Rows are points. Each copy is the shape, with its points in the same order, turned, moved and blurred by noise. Some copies are also mirrored. Which?

Shape (8 x 2)
[0.043 -0.289]
[0.478 0.155]
[-0.100 0.055]
[-0.140 0.153]
[0.279 0.122]
[-0.116 0.028]
[-0.210 -0.222]
[-0.211 -0.162]
Copy 1 (8 x 2)
[-0.064 0.284]
[-0.591 0.006]
[-0.026 -0.056]
[0.014 -0.167]
[-0.407 0.006]
[0.006 -0.045]
[0.156 0.179]
[0.149 0.103]
Copy 1 is: only turned
Copy 2 (8 x 2)
[-0.184 0.009]
[0.288 0.417]
[0.153 -0.132]
[0.239 -0.208]
[0.230 0.207]
[0.125 -0.158]
[-0.130 -0.233]
[-0.085 -0.244]
Copy 2 is: mirrored
Copy 3 (8 x 2)
[0.142 -0.106]
[0.116 0.511]
[-0.185 0.017]
[-0.311 0.065]
[0.032 0.357]
[-0.218 -0.040]
[-0.102 -0.288]
[-0.112 -0.221]
Copy 3 is: only turned

Shape (7 x 3)
[0.094 -0.033 -0.289]
[-0.213 0.161 0.013]
[0.099 0.078 -0.301]
[-0.381 -0.185 0.375]
[-0.380 -0.250 0.120]
[-0.023 0.157 0.198]
[0.113 0.077 -0.067]
Copy 1 (7 x 3)
[0.105 0.044 -0.134]
[-0.294 0.128 0.015]
[0.111 0.132 -0.119]
[-0.568 -0.259 0.185]
[-0.446 -0.268 -0.024]
[-0.229 0.093 0.299]
[0.014 0.090 0.139]
Copy 1 is: only turned
Copy 2 (7 x 3)
[-0.151 0.229 0.122]
[-0.243 -0.262 0.043]
[-0.263 0.234 0.002]
[0.200 -0.468 0.271]
[0.042 -0.302 0.386]
[-0.004 -0.178 -0.099]
[-0.099 0.097 -0.064]
Copy 2 is: mirrored
Copy 3 (7 x 3)
[0.312 0.067 0.112]
[-0.161 0.062 0.187]
[0.284 0.044 0.218]
[-0.483 0.018 -0.251]
[-0.281 0.178 -0.255]
[-0.155 -0.203 0.138]
[0.132 -0.117 0.132]
Copy 3 is: only turned
Copy 4 (7 x 3)
[0.315 0.152 0.047]
[-0.118 0.009 0.102]
[0.253 0.256 0.082]
[-0.161 -0.505 0.014]
[0.058 -0.421 0.152]
[-0.132 0.003 -0.156]
[0.147 0.116 -0.113]
Copy 4 is: mirrored

Shape (7 x 3)
[0.286 0.316 0.095]
[-0.373 0.000 -0.001]
[0.023 -0.002 0.064]
[-0.370 -0.261 -0.264]
[0.202 0.218 0.337]
[0.009 0.145 0.001]
[0.086 -0.067 -0.002]
Copy 1 (7 x 3)
[-0.163 -0.157 -0.319]
[0.226 0.056 0.279]
[-0.105 -0.097 0.107]
[0.027 0.268 0.497]
[-0.060 -0.428 -0.169]
[-0.057 -0.043 -0.037]
[-0.199 -0.078 0.138]
Copy 1 is: only turned
Copy 2 (7 x 3)
[0.378 0.188 0.163]
[-0.333 -0.041 0.226]
[0.032 -0.047 0.078]
[-0.503 -0.038 -0.121]
[0.359 -0.049 0.305]
[0.029 0.103 0.134]
[0.031 -0.049 -0.046]
Copy 2 is: only turned
Copy 3 (7 x 3)
[-0.470 0.204 0.044]
[0.133 -0.141 -0.155]
[-0.074 0.144 0.029]
[0.381 -0.188 0.155]
[-0.360 0.348 -0.157]
[-0.185 0.040 0.018]
[-0.046 0.184 0.126]
Copy 3 is: mirrored
Copy 4 (7 x 3)
[0.090 -0.498 0.173]
[-0.418 0.096 0.053]
[-0.102 -0.105 -0.011]
[-0.277 0.440 0.124]
[-0.089 -0.505 -0.075]
[-0.136 -0.171 0.116]
[0.014 -0.063 0.009]
Copy 4 is: only turned

Shape (10 x 4)
[0.173 -0.295 0.013 -0.172]
[-0.233 0.165 0.037 0.405]
[0.117 -0.187 -0.003 -0.092]
[0.080 0.344 -0.052 0.441]
[-0.173 0.183 0.105 0.042]
[-0.321 -0.093 0.178 0.063]
[-0.033 -0.271 -0.225 -0.146]
[-0.183 0.281 0.058 0.198]
[0.234 -0.316 -0.011 -0.041]
[-0.133 0.163 0.205 -0.086]
Copy 1 (10 x 4)
[0.120 -0.109 0.132 0.374]
[-0.070 -0.002 -0.508 -0.146]
[0.077 -0.044 0.043 0.235]
[-0.053 0.375 -0.410 -0.140]
[-0.296 0.017 -0.318 0.163]
[-0.101 -0.266 -0.382 0.159]
[0.028 -0.252 0.196 0.094]
[-0.251 0.129 -0.424 0.001]
[0.285 -0.044 0.072 0.267]
[-0.282 -0.020 -0.251 0.274]
Copy 1 is: only turned
Copy 2 (10 x 4)
[0.097 -0.173 0.163 -0.178]
[-0.094 0.469 0.100 0.357]
[0.115 -0.076 0.157 -0.083]
[0.135 0.302 0.228 0.554]
[-0.046 0.133 -0.052 0.270]
[-0.200 0.242 -0.065 0.014]
[0.281 0.043 0.046 -0.241]
[-0.020 0.251 0.012 0.399]
[0.120 -0.106 0.292 -0.178]
[-0.108 -0.012 -0.125 0.265]
Copy 2 is: mirrored
Copy 3 (10 x 4)
[0.235 0.183 -0.305 0.118]
[0.041 -0.051 0.414 -0.125]
[0.181 0.104 -0.229 0.098]
[0.230 -0.256 0.443 0.087]
[0.002 -0.144 0.075 -0.173]
[-0.044 0.148 0.033 -0.289]
[-0.073 0.203 -0.220 0.213]
[0.006 -0.190 0.257 -0.196]
[0.296 0.215 -0.227 0.174]
[0.040 -0.155 -0.074 -0.289]
Copy 3 is: mirrored
Copy 4 (10 x 4)
[-0.049 -0.257 -0.162 0.286]
[0.398 0.409 -0.133 -0.004]
[0.037 -0.183 -0.100 0.228]
[0.507 0.427 0.048 0.292]
[0.062 0.282 0.012 0.040]
[0.009 0.182 -0.276 -0.104]
[0.113 -0.307 -0.083 0.026]
[0.213 0.385 0.031 0.053]
[0.060 -0.270 -0.194 0.334]
[-0.094 0.249 0.008 0.066]
Copy 4 is: only turned

Shape (12 x 6)
[0.154 0.031 -0.042 -0.307 -0.221 -0.309]
[-0.360 0.137 0.145 0.057 0.014 0.060]
[0.217 -0.132 0.277 0.238 -0.106 0.094]
[0.060 -0.120 0.456 0.073 0.236 -0.039]
[-0.348 -0.095 -0.225 0.107 0.080 0.080]
[-0.337 -0.001 -0.226 -0.319 0.383 0.022]
[0.162 0.044 -0.232 0.236 -0.060 -0.534]
[0.081 0.308 0.010 0.015 -0.225 0.044]
[0.082 -0.116 0.134 0.082 -0.114 -0.525]
[0.038 0.420 0.284 0.041 -0.181 0.139]
[0.208 -0.123 -0.215 0.025 -0.192 -0.076]
[0.196 -0.102 -0.009 0.218 0.039 0.080]
Copy 1 (12 x 6)
[0.316 -0.064 -0.085 0.090 0.035 0.321]
[0.032 0.092 0.181 0.056 0.036 -0.357]
[-0.177 -0.070 -0.088 -0.422 0.333 -0.036]
[0.018 0.213 0.159 -0.505 0.173 -0.005]
[-0.244 0.107 0.249 0.118 -0.110 -0.175]
[-0.026 0.461 0.255 0.145 -0.356 0.014]
[0.040 -0.458 0.235 -0.111 -0.141 0.352]
[0.144 -0.199 -0.214 -0.011 0.052 -0.176]
[0.224 -0.226 0.269 -0.251 0.220 0.304]
[0.251 -0.106 -0.188 -0.159 0.105 -0.407]
[-0.119 -0.184 -0.061 0.073 0.094 0.250]
[-0.276 -0.090 -0.061 -0.238 0.065 0.086]
Copy 1 is: only turned
Copy 2 (12 x 6)
[0.041 0.072 0.184 0.368 0.180 0.059]
[0.425 -0.051 -0.028 -0.253 -0.003 0.178]
[0.128 -0.064 -0.413 0.087 -0.174 -0.063]
[0.085 -0.314 -0.406 -0.089 0.108 0.145]
[0.326 -0.061 0.145 -0.367 0.019 -0.194]
[0.050 0.004 0.264 -0.458 0.375 0.027]
[-0.001 -0.381 0.316 0.278 -0.211 -0.123]
[0.206 0.178 0.077 0.100 -0.240 0.210]
[0.158 -0.404 0.036 0.365 0.065 -0.049]
[0.253 0.144 -0.157 0.066 -0.232 0.452]
[0.033 0.070 0.050 0.177 -0.051 -0.256]
[0.002 -0.042 -0.203 -0.052 -0.218 -0.151]
Copy 2 is: only turned
Copy 3 (12 x 6)
[0.241 -0.107 -0.044 -0.276 0.261 0.108]
[-0.321 -0.123 -0.149 -0.064 -0.125 -0.094]
[-0.089 -0.296 0.352 -0.010 -0.215 0.245]
[-0.413 -0.091 0.238 -0.037 -0.006 0.387]
[-0.153 -0.041 -0.094 0.281 -0.060 -0.265]
[-0.194 0.403 -0.255 0.179 0.154 -0.104]
[0.082 -0.297 0.315 -0.083 0.458 -0.202]
[0.068 -0.134 0.101 -0.360 -0.130 -0.139]
[-0.048 -0.398 0.137 -0.086 0.422 0.140]
[-0.144 -0.113 0.090 -0.506 -0.309 -0.047]
[0.283 -0.120 0.180 0.043 0.067 -0.058]
[-0.016 -0.120 0.361 0.114 -0.114 0.016]
Copy 3 is: only turned
